Every row gives one point. Each table stands for the endless flat space through its points: a line for two points, a plane for three, and so on. The two share one point or none. Which?
In the rows, zero is written as 128.

First (2 x 4):
[[140 109 119 108]
 [133 116 127 109]]
Second, 3 rows:
[[131 106 148 111]
 [123 130 136 119]
 [117 124 153 101]]
They share: [119 130 143 111]

First (4 x 8):
[[135 103 142 130 136 187 109 156]
 [ 95 128 152  90  79 108 143 118]
 [134 116 163 107 105 144 114 132]
 [ 75  91 127 105  84 116 154 117]]
Second:
[[104  97 168 137 115 147 187 193]
 [110  87 161 142 103 135 187 191]
 [110 113 164 132 123 156 177 175]
 [133 115 107 102  82 131 122 133]
 [117 107 159 122 114 151 134 145]]
They share: [119 113 148 112 110 151 123 138]

First (2 x 12):
[[118 124  97 136 112 135 113 160  96 104 152 121]
 [114 129  93 134 117 135 119 168  91 102 160 115]]
Second (3 x 12):
[[122 109 109 158  66 132 127 121  94  95 144 126]
 [122 121 101 130 114 136  99 169  98 111 136 122]
 [131 106 121 161  87 150 112 136  91  86 147 108]]
They share: no point

First, 4 rows:
[[110 119 148 135 113 106 125 120  69 139 155 191 159 145 103 128 128 107]
 [148 116 133  86 102 104 156 123 108 112 121 127 139 142  97  93 114 155]
 [138 118 138  78  95  85 166 115  91  99 141 118 153 158  93 101 117 138]
 [165 109 135  90 112 120 151 137 128 120 101 129 127 126 107  83 104 178]]
Second (5 x 18):
[[155  94 182  66  75  85 149 140  96 122  92 140 166 139  80  75 141 117]
 [157  99 160  78  92  84 140 137  88 139 114 143 157 136  97  90 135 136]
 [122 116 134 144 117 126 154 124 107 117 154 155 128 135 123 113 112 148]
 [168  92 155  74 110  79 133 162  97 119 123 113 161 166  71  79 121 128]
 [128 102 158 103  88 101 147 102 110 115 101 159 148 117 119 121  98 143]]
They share: no point

First:
[[151 101  81 170  96 126 173 171 113  93 119 104 127  94 138 136 107 192
  115 156 171 131 117 166]
 [117 125 123 162 111 115 171 124  99 122 106 130 131 104 134 131 153 131
  128 140 146 131 116 152]
 [ 99 137 130 161  73 146 152 139 145 142 147 146 195 150  96 161 159 130
  161 117 179 142 115 185]
 [ 93 137 124 159  85 152 164 133 165 164 145 148 197 154 118 153 159 132
  149 129 163 144 105 221]
 [104 135 124 172 113 105 187 110  99 141 115 129 135 106 149 142 169 112
  137 143 138 125 117 164]
 [123 131  85 173  85 128 143 175 133 136 140 116 176 128 114 146 113 159
  137 141 162 112 118 196]]
Second, 6 rows:
[[126 136 106 192  95 138 137 138 121  98 153 116 180 128 123 138 128 158
  109 109 148 103 116 166]
 [113 174 150 170  69 164 144 154 116 126 150 158 203 109 135 114 149 115
  109  97 166 123 156 188]
 [123 143 117 161  95 134 145 149 109 108 135 137 176 109 112 126 142 145
  127 120 153 126 120 164]
 [145  96  78 166 150  88 165 127  80 110 117 112 141 102  85 141 134 167
  158 155 142 149  86 132]
 [143 110  97 177 121 112 154 127  98 125  90 116 133 100 103 133 163 152
  135 154 160 147  99 131]
 [117 154 123 139  80 140 137 164 114 101 123 148 175 101 107 118 154 146
  130 122 154 127 117 163]]
They share: no point

First:
[[122 116 148 160 152 146 159 127 120  98 126 140 148 133  95 128 123 117
  140 114 123 125 124 113]
 [145 125 131 180  99 173 121 151 144 127 142 145 101 118 121 143 121 129
  162 156 112 105  88  53]
 [134 127 180 165 160 129 177 158 121 109 155 125 130 153 119  93 155 115
  123 117 129 105 150  93]
 [136 117 147 175 127 157 145 144 128 116 140 136 122 134 109 127 128 119
  143 135 118 113 116  79]]
Second:
[[132 128 145 156 143 141 151 145 136 109 141 149 137 126 108 125 125 128
  155 122 131 116 114 104]
 [132 140 157 150 173 138 175 109 127  91 132 131 131 123 105 122 161 116
  137 116 122 113 111  71]
 [124 126 141 160 117 152 131 171 141 113 136 161 137 125 121 132  99 138
  165 130 126 113 113 127]]
They share: [128 133 149 155 145 145 153 140 134 102 134 146 134 124 113 127 130 127
 151 123 124 113 112  99]

First:
[[146 124  92 126 175 132 152 103 145 142 107 105  88 116 119 169 115 111
  107 161 156 146 143 106]
 [140 153 123 174 190 146 142  75 115 156 117  69 132  98 147 177 132 124
  112 128 125 102 127 156]
 [132 119 109 128 169 116 144 115 137 140 101  93 101 104 101 171  94  93
   87 133 149 131 137 144]
 [132 113 152 153 141 175 158  96 130 119 121  94 118 158 135 162 112 120
  132 189 163 109 162 115]
 [112  76 196 126 164 168 132 123 133  94 101  83  89 128  99 165 107 110
  110 154 138 137 149 146]
 [146 126 120 150 110 168 170  89 149 128 131 135 135 190 125 129 109 118
  156 206 192  99 147 108]]
Second, 3 rows:
[[126 116 153 147 161 148 155 120 143 135 115  91 129 139 110 167 120 123
  118 134 169 109 124 149]
 [140 111 127 148 155 146 127  91 128 118 110 105 103 123  93 148 113 107
  122 150 146 121 123 138]
 [117 120 154 144 168 176 151 119 122 142  86 104 130 132 128 169 108 105
  117 163 150 106 149 160]]
They share: no point

First (3 x 24):
[[135 146 160 160 147 126  95 120 139 167 129 130  96 138 165 135 136 165
  152 115 123 102 156 104]
 [137 127 144 119 125 163  86 133 175 160 104  71 126 109 129 136 117 122
  144 118 139 124 135 148]
 [117 173 160 145 153 129 128 123 127 134 138 133  90 135 153 102 163 168
  128 136 123 144 153 116]]
Second:
[[132 128 156 148 144 162 108 125 160 144 139 123  89 124 133 110 136 174
  167 158 139  68 150 116]
 [ 99 144 172 122 145 142 129 137 186 130 125 140  98 124 151 123 105 174
  139 125 165  85 161 143]
 [133 132 156 150 139 158 103 129 154 146 141 118  88 124 131 105 143 166
  163 159 133  75 147 117]
 [142 147 152 158 131 140  86 131 129 161 138 102  93 128 137 106 162 142
  149 144 110 114 140 113]]
They share: [131 148 156 146 143 136 101 124 145 157 125 116 102 130 153 127 138 155
 144 121 127 118 150 118]

First (3 x 24):
[[115 139 120 116 110 151 113 144 160 136 123 111 168 155 125 156 143 136
  147 154  98 122 113 138]
 [122 137 122 111 109 152 123 143 156 129 123 110 156 154 123 152 144 134
  135 149 102 123 125 132]
 [136 115 117  98 116 157 158 123 157 112 123 120 117 143 137 150 131 112
   99 142 125 107 164 120]]
Second (2 x 24):
[[133 117 125  97 117 144 150 142 161 109 135 129 135 152 129 148 136 116
  107 149 117 104 140 138]
 [127 135 119 109 108 159 132 133 152 127 117 105 141 149 126 151 142 131
  125 143 108 125 143 120]]
They share: [129 129 121 105 111 154 138 136 155 121 123 113 139 150 127 150 140 126
 119 145 111 118 142 126]

First, 5 rows:
[[116  93 129 121 149 152 107 144 174 154 140 132 135 132 110 123 102 124
  149 137 121 122 156 183]
 [130  65 111 113 161 143 116 163 157 141 111 141 115 127 100  98  92 113
  129 153 127 124 145 152]
 [129 114  77 135 123 110 123  96 140  88 127 151  96 170  88  77 101 134
  140 104 117 135 106 105]
 [ 83 156 125 117 125 130 107 104 146 120 161 149 132 144 126 111 143 124
  144  80 121 121 112 163]
 [135  93 118 134 132 157 102 128 187 147 154 135 141 143  89 128  85 134
  168 131 129 125 155 175]]
Second:
[[ 90 108 113  94 129 173  92 136 167 130 145 124 144  94 131 106 132 128
  131 143 120 135 124 144]
 [136 105  93 140 147  98 119 141 151 140 124 141  98 140 111  83  93  89
  128 102 127 100 121 169]
 [114  97  98 132 153 129 107 145 155 141 138 135 120 118 130  94 115  97
  127 121 127 121 113 154]
 [112 103  99 108 135 154  89 139 173 136 132 117 126  94 133  89 121 117
  130 140 115 116 123 155]]
They share: no point

First:
[[151 146 103 135 112 108 121 104 164 106 112  99 124 139 121 147 146 126
  138 146  98 103 159 134]
 [160 120  86 154 117 110 133 153 132 114  96 135  99 127 127 142 167  83
  130 123 132 133 145 147]
 [148 130  96 152 125 112 127 139 148 116  98 123 101 127 115 146 161  97
  140 127 124 121 143 133]]
Second (4 x 24):
[[159 143 106 166  89  98 112 118 152  99  83  98 118 119 123 147 179  88
  146 114  95  99 145 133]
 [141 143  91 157 113 107 130 118 158  93 107 122 103 143 132 141 170 106
  149 138 113 114 163 115]
 [154 139 107 158  99 104 114 121 155 105  90 104 113 123 119 147 171  96
  140 119 100 105 146 134]
 [152 153  89 168 119 128 158 115 156  86 122 120  89 173 154 128 148 122
  148 146 132 127 171  81]]
They share: no point

First (2 x 24):
[[135 121 151 128 131 159  98 116 105 150 138 151 119 104 123 114 113 135
   95 102 156 147 115 105]
 [135 116 145 126 126 165  97 117 107 155 140 155 121 106 120 116 106 136
   89 104 158 150 110 105]]
Second (6 x 24):
[[110 130 180 102 159 137  52 138  77 173 126 127 170 134 150 125 128 161
  107  91 153 158 125 133]
 [163 102 183 135 109 168 110 124 133 109 122 160  99 114 134 149 177 147
   53  76 157 139  74 101]
 [125 123 157 124 138 156  78  92  91 145 128 130 132 140 137 152 148 143
   98  64 143 155 103 111]
 [117 134 146 135 137 173 113 129 113 177 134 139 112 102 133  87  75 146
   74 145 146 127 117 121]
 [139 106 170 149 105 191 119 113 141 139 110 137  84 120 151 137 137 162
   30 109 140 135  61 117]
 [154 115 174 118 132 146  86 116 103 116 138 160 131 123 123 152 178 134
   97  54 159 148 106  96]]
They share: no point

First, 5 rows:
[[155 116 113 132 102 155 101 149 141 123  92 125 160 134 103  87 128 134
  143 156 127  87 172 101]
 [129  94 124 124 171 136 138 135 154 135 130 135 108 180 145 123  93 102
  146 185 141  85  99  99]
 [156 174 127 178  58 142 141 188 112 132 133 165 146 158 137 105 112  90
  119  79  98 146 172  92]
 [152 133 115 135  97 145  96 149 136 125  82 118 152 146  86 107 118 149
  151 144 108  85 178  85]
 [154  82 107 133 148 159 117 131 152 138 111 133 131 144 141  76 125  98
  144 188 164  86 122 114]]
Second (3 x 24):
[[129 122 106 126 127 134 141 141 145 121 113 139 125 182 132  78  88  93
  107 139 126  94 140  97]
 [165 142 116 160 103 150 141 169 129 155 127 155 145 150 138 114 118 103
  147 139 126 100 154  87]
 [141 138 104 136 115 138 153 153 133 135 107 155 129 178 130  86  86  95
  119 127 126  80 150  87]]
They share: no point

First, 4 rows:
[[162 106 131 109 123 113 134 118 127 115 120 145 108 163 142  84 149 119
  135  90 139 129  67 183]
 [150 123 162 128 152 103 141 140 119 102 155 119 119 154 171  97 158 101
  102 113 143 116 101 146]
 [147  86 131 114 118  89 134 116  96 141 134 147  88 128 131 116 178 111
  100 128 124 156 108 130]
 [115  78 132 148 142 101 106 109  71 140 177 170 104 144 148 143 155 132
   87 122 153 177 124 112]]
Second, 5 rows:
[[163 122 150 117 143 116 152 126 101 148 170 152 144 153 125 108 173 117
   89 128 122 157 104 131]
 [142 102 149 149 139 105 144 125  83 126 159 143 119 156 146 111 155 114
  107 105 162 146  94 148]
 [145  81 128 126 140 114 115 112 106  93 127 155  84 157 169 105 165 119
  107 124 150 160  99 145]
 [168  81 121 128 142 133 143 109  99 102 121 165 106 169 142 104 184 114
   96 143 149 180  98 153]
 [166 110 145  97 143 125 120 113 109 112 149 169 105 154 162  87 177 134
  101 133 116 180  92 118]]
They share: [140 101 143 130 140 103 127 123 102 121 154 144 109 150 154 112 157 116
 103 113 144 143 103 140]

First, 2 rows:
[[114  99 122 154 108 136 121 119 148 120 158 150 117 108 137 112 127 115
  129 103 123 150 124  97]
 [112  95 136 168 104 126 109 111 140 112 174 148 127 110 123 100 125 113
  133 101 139 148 134  91]]
Second:
[[105 110 114 150 116 136 126 126 137 137 150 157 116 108 152 104 113 125
  117  96 109 154 126 120]
 [106 113 130 165 116 147 127 120 143 130 156 169 106 110 138  97 122 110
  121  86 106 169 122 121]
 [146  82  95 120 122 158 118 101 170 103 172 143 118 125 134 137 151 111
  151 142 150 128 111  71]
 [119  91 119 147  92 137 133 131 170 112 136 137 106  95 140 140 142 108
  133 106 111 149 111  74]]
They share: [115 101 115 147 110 141 127 123 152 124 150 151 112 107 144 118 128 116
 127 104 115 151 119 100]

First:
[[132 161 138 140 113  98 113 102 126 157 149  94 106 146 153 113 139 153
  110  93 137 110 133 140]
 [ 96 133  93 131 139  68 126 130 128 124 135 129 143  99 156 120 117 137
  125 160 171  94 121 110]
 [ 89 127  85 144 132  88 129 131 113 109 121 120 146 109 142 102 136 149
  135 160 181 100 124  98]
 [ 99 170 129 158  95  92  98  99 126 127 125  73 118 140 144  86 127 141
   83  87 113  86 115 110]
 [ 96 146 117 143 116  74 119 126 141 154 143 118 139 122 150 128 106 129
   95 129 125  92 106 116]]
Second, 4 rows:
[[107 124  96 170 124  80 109 133 133 144 115  96 120 137 154 102 115 167
  115 126 170  92 116 125]
 [126 135 101 180  99  86 113 152  79 108 154 105  96 140 143 114 126 185
  141  86 175 110 122 156]
 [113 171 114 141 100 123 109 102 110 114 126 100 120 121 119  90 160 149
  101 100 141 100 119 122]
 [106 158 132 125 109 113 120  85 109 152 136 108 145 128 150 105 144 126
  106 133 134 116 140  89]]
They share: no point

First, 4 rows:
[[163 177 120 150 153 163 103 102 151 142  67  84 112 132 169 129 164 121
  121 120 162 146 133  58]
 [ 96 153  72 190 183 150 152 155 138 130 122 156 142 112 103 126 175 102
  140 107 116 103 117 128]
 [101 153  78 188 183 149 147 148 137 130 117 150 142 110 109 123 174 101
  141 106 118 108 113 120]
 [154 176 117 166 171 161 111 102 151 143  66  90 115 114 163 117 171 109
  138 120 147 143 119  53]]
Second (5 x 24):
[[129 121 119 143 161 135 113  79 156 144  83 144 123 151 109 126 165 127
  135 100 146 122  84 104]
 [117 161  85 182 131 170 141 121 119 121  97  95 169 115 139 129 154 117
  102  83 143 116 112  55]
 [108 168  75 192 129 177 147 126 114 114 104  77 179 103 140 134 154 117
   96  76 145 124 119  37]
 [122 144  99 151 173 142 121 118 141 121 112  94 133 107 122 153 155 111
  131  95 144 160 121  94]
 [118 136  99 191 136 179 157  88 141 124  74 106 153 120 123 123 145 106
  115  98 126 103  88  56]]
They share: no point

First, 6 rows:
[[170 144 139 135 125 145 123 118  67 119 157 160 118 142 127 102  94  93
  180 113 120 101 138 131]
 [146 142 131 144 101 136 102  83  70 127 143 168 149 152 127  94  74  96
  162 118 126  80 139 110]
 [170 133 142 120 159 107 143 108  80 116 151 132 118 125 114  91  99 124
  180 156 154 124 108 153]
 [114 138 137 137 117 105 103 124 109 107 127 140 122 156 111 124  66 105
  144 123 158  67 114  87]
 [190 155 168 144 151 161 143 176  87 105 187 121  60 135 119 123 134  84
  173 124 122 119 157 133]
 [125 138 140 147 112 108 103  84  99 121 137 136 143 151 113  99  75 113
  138 150 158  78 127  97]]
Second:
[[144 133 144 163 132 139 135 123 112 116 146 104 106 135  98 120  82 106
  152 143 156 110 136 113]
 [142 125 145 136 116 108 115 128  97 112 163 131 117 164 118 117 106 133
  136 153 167 108 118 123]
 [146 136 149 149 131 125 137 122 113 110 150 117 103 138 111 114  93 109
  151 143 154 101 130 114]
 [134 118 138 134  99 104 113 129 106 106 165 134 128 163 115 129  97 146
  109 163 177 101 100 132]]
They share: [147 134 150 143 130 118 129 124 104 112 155 123 105 149 116 111 102 115
 153 144 156 105 130 115]

First, 4 rows:
[[ 92 141 131 150 137 126 113 109 106 117  98  94 153 156  97 139 171 119
   87 110  93 139 154 113]
 [141  96 124 179 130 117 159  94 115 100 143 126 149  87 128  95 135 117
   97  92 109 130 127 102]
 [119 108 130 166 142 112 126 114 123 108 115  98 138 110 118 112 134 135
  115  82 109 118 142 103]
 [123 120 122 146 114 120 154  94 127 100 127 126 126 138 138 136 154 135
  107  98 113 142 154 107]]
Second (3 x 24):
[[104 106 122 146 134 138 133 107 109 119 127 125 123 139 126 128 157 128
  101  82 113 130 162 114]
 [112 128 128 152 118 120 149  93 113  99 127 121 143 139 122 136 155 126
  103  98 101 140 152 104]
 [131 119  91 175 115 126 117  86 140 124 117  94 138 104 140 100 169 150
   94  86 115 150 142  94]]
They share: no point

First:
[[119 130 154  94 152 109 118 160 115 147 131 120 138 132 118 153 125 131
  132 105 132 128 138 123]
 [ 98 148 136 109 152  97  97 142 109 135 119 114 153 153 115 132 113 110
  111 102 111 143 123 111]]
Second:
[[105 146 148  78 160  86 133 155 119 152 134 111 160 139 119 133 116  93
  143 141 130 142 148 126]
 [127 136 133 110 162  85  88 143 121 114 112  96 163 140 117 159 135 120
   97  90 100 110 109 104]
 [101 142 142 110 148 108  99 147 107 140 122 121 142 149 115 137 114 123
  115  95 118 142 126 114]]
They share: [105 142 142 104 152 101 104 148 111 139 123 116 148 146 116 139 117 117
 118 103 118 138 128 115]

First:
[[136 124 119 179  61 141 132 143 142 130  77  89 174  94 188  57 117 120
  167 141 111 120 144 146]
 [177 175 142 177 100 107 151 171 141 114 141 145 180 103 146 128 146 123
  126 139 158 142 120 159]
 [106 120  99 166 107 159 142 113 153 150 116  97 155 101 146  77 166 128
  148 128 135 164 114 194]
 [175 133 102 183 112 127 173 161 147 138 133 151 164 121 128 130 128 157
  132 139 170 146 122 153]
 [141 162 129 150 119 135 132 133 160 120 144 118 162  95 137 107 174 104
  120 127 138 162  99 190]
 [171 127 117 186  59 121 137 166 147 116  79 112 180 103 181  74  94 129
  162 145 121 106 151 125]]
Second, 6 rows:
[[161 130 109 191 126 133 162 124 151 146 142 126 142 126 190  89 141  95
  132 137 164 146 104 160]
 [136 126  98 179 144 137 150 134 163 160 126 115 126 120 155  72 159 110
   94 115 158 123  98 200]
 [165 133 113 155 104 155 160 130 142 135 124 112 148  97 156 101 140 123
  125 142 131 147 112 151]
 [159 150 146 157 121 142 115 143 162 131 118 134 166 118 162  91 110 122
  167 138 116 144 112 141]
 [141 126 106 173 127 144 148 146 167 144 119 120 151 122 159  96 131 110
  121 124 154 132 100 172]
 [188 143 141 139 118 170 121 117 114 118 114 126 144  79 160  71 134 149
  141 170  86 160 121 142]]
They share: [157 134 116 153 107 154 151 139 152 135 118 114 154 102 150 103 132 124
 129 136 130 142 110 153]

First (4 x 24):
[[145  92 132 113 137 145 170 103 108  96  93 140 145 147 135 146 154  89
  111 102 131 115 137 149]
 [159 116 132 117  87 137 134 115 118 156 113 116  97 103 131 142 178 155
  161 146  71 147 133 165]
 [129  88 130 119 129 145 164 105 108  84  87 140 137 149 121 134 148  83
  125 106 139 101 137 139]
 [165 137 129 141 108 134 134 127 133 147 125 116 112 121 149 145 160 137
  149 128  92 138 118 156]]
Second, 4 rows:
[[164 125 129 110 103 135 152  88 112 131 110 111  87 126 100 132 186 134
  114 144  87  79 108 120]
 [151 105 147 132 103 144 144 105 115 110 112 115 114 140 121 128 153 116
  141 128 119 118 125 140]
 [168 117 113 106 143 107 148  96 100 131  78 111 107 118 132 128 166 102
  138 104  95 111 112 120]
 [128 123 102 117 113 154 164 133 136 132 110 162 130 120 137 170 179 129
  118 130  92 108 142 175]]
They share: [146 109 130 126 115 140 149 114 118 117 104 128 122 132 132 139 157 113
 139 120 112 121 130 149]

First:
[[146  88 140 140 142 162 128  78 157 159 122 158  97 118 161 135 131 140
  167 124 125 161 105 108]
 [166 172  98 113 147 127 145 117 119 122 120 147 144  88 147 165 105 151
  114  60 196 131  92 109]
 [167 127 147 109 120 151 158  77 124 171 101 170  94  87 165 157 144 124
  147  70 170 131 110 115]
 [157 123 112 134 151 152 137  98 148 135 121 153 119 111 159 145 115 149
  151 100 156 155  92 106]
 [157 144  88 132 159 129 116 125 143 111 134 125 166 109 137 154  94 166
  115 109 156 152  87  96]]
Second (7 x 24):
[[145 138 144 132 117 118 100 125 130 137 137 157 147  73 170 139 120 179
  146 126 158 124 100 115]
 [165 135 118 131 152 143 119  82 102 134 136 153 112 116 141 107 133 157
  131 103 154 152 138  47]
 [152 118 123 127 154 158 140  42 124 144  68 106 131 114 175 163 169 183
  105  88  98 153 121  57]
 [158 142  79 138 145 158 134  89 143 153 116 134  81 122 116 155 108  73
  122  88 148 169 114 106]
 [163 107 148 104 121 115 117 167 147 137 176 187 184  76 142 149  78 175
  176 131 198 122  71 142]
 [159 114 127 133 174 144 147  46 162 145  89 100 123 136 150 158 146 142
   70  86 106 158  93  89]
 [205 119 134 112 155 161  93 129 122  89 149 149 166 121 165  99  91 192
  139 158 194 172 123  92]]
They share: [157 124 121 125 140 140 127 100 139 143 122 142 133 103 147 152 119 147
 131 105 148 146 101 103]

First:
[[142 144 130 114 153 154 108 139 147 133  76 142 135 123 176 122 158 145
  105 134 150 140 136 147]
 [132 130  67  93 152 178 118 104 136 129 113 157  81 139 118 122 134 125
  133 155 134  94 160 156]
 [167 138 143 131 195 141 121 148 171 133  57 118 146 139 190 110 147 137
  121 102 147 161 132 104]
 [165 138 145 119 195 125 113 144 183 137  31 128 154 111 194 134 143 137
  147 128 157 165 154 110]
 [125 158 133 140 143 114  38 137 109 139 111 117  85  99 102 192  70 103
  124 185 165 112 143 178]
 [147 137 145 148 164 108  77 136 139 158 100  91 109 146 137 149  90 102
  101 135 137 143 127 139]
 [113 119  93  89 143 130  91 118 142 131  86 163  98 106 120 149 125 110
  121 179 122 107 155 167]]
Second (5 x 24):
[[148 141 117  90 173 164 106 131 118 136 110 127 125 162 171 105 145 102
  121 116 121 116 135 141]
 [145 136 106 126 140 142 106 113 171 132  89 106  98 129 116 119 132 110
   99 140 163 143 147 168]
 [164 140 118  98 180 167 107 122 147 114 106 126 113 151 138 111 141  90
  118 141 152 134 119 152]
 [127 161 109  89 148 139  67 134 124 128 115 115 119 110 146 114 166 116
   93 113 128 114 171 157]
 [158 145 105 103 138 172 124 131 160 138  88  91 140 168 170  76 143  88
  134  94 157 131 159 169]]
They share: no point

First:
[[113 167 139 137 118  92 109 152 124 153 177  77 106  87 149 117 173 148
  176 102 139 157  82 167]
 [ 90 138 181 189 144  53 111 177 189 175 119 145  80  66 127 161 192  94
  155 119 146 151 165 124]
 [162 156 162 115 119 116 147 156 145 131  82 109 102 109 142 160 107 201
  135 112 101 147  84 151]
 [102 152 172 160 144  75  94 144 161 129 132 101 127  69 159 156 153 117
  152  99 106 136 141 146]
 [161 168 135 117 119 120 148 151 109 151 120 105  75 115 139 147 121 208
  147 109 125 152  58 144]
 [100 185 157 162  98 106 151 196 144 197 140 115  76 120 142 137 170 148
  145 123 163 163  96 174]
 [ 99 153 135 148 145 135 116 164 144 183 111 119  81 133 110 117 179 150
  129 143 176 154  65 164]]
Second:
[[102 154 162 145 147 125 108 159 123 151 128 119 122  95 126 166 169 125
  124 121 117 128 111 161]
 [ 93 144 169 151 158 125 104 155 119 142 125 112 117  93 130 170 168 121
  125 113 114 129 102 171]
 [120 140 161 148 148  98  97 139 175 124  86  84  88 112 155 132 128 168
  129 108 138 142  93 148]]
They share: no point

First:
[[133 145 124 140 134 154  85 145 148 114 127 149 141 107 171  99 181 115
   96  89 141 129 129 102]
 [147 143 108 128 132 142  99 137 152 114 131 143 149 109 161 111 165 107
  102  99 141 129 137 106]]
Second, 3 rows:
[[155 142  99 118 126 140 107 133 147 121 137 132 156 102 154 117 155 101
   95 101 137 126 144 116]
 [151 132 107 116 126 136 107 123 157 107 139 138 152 108 142 131 157 107
  107 109 153 130 148 114]
 [159 157  89 129 136 138 105 148 146 128 126 139 156 109 176  96 156  96
   97  95 121 126 132 103]]
They share: [154 142 100 122 131 136 106 133 154 114 133 140 153 110 156 117 157 103
 105 104 141 129 141 108]
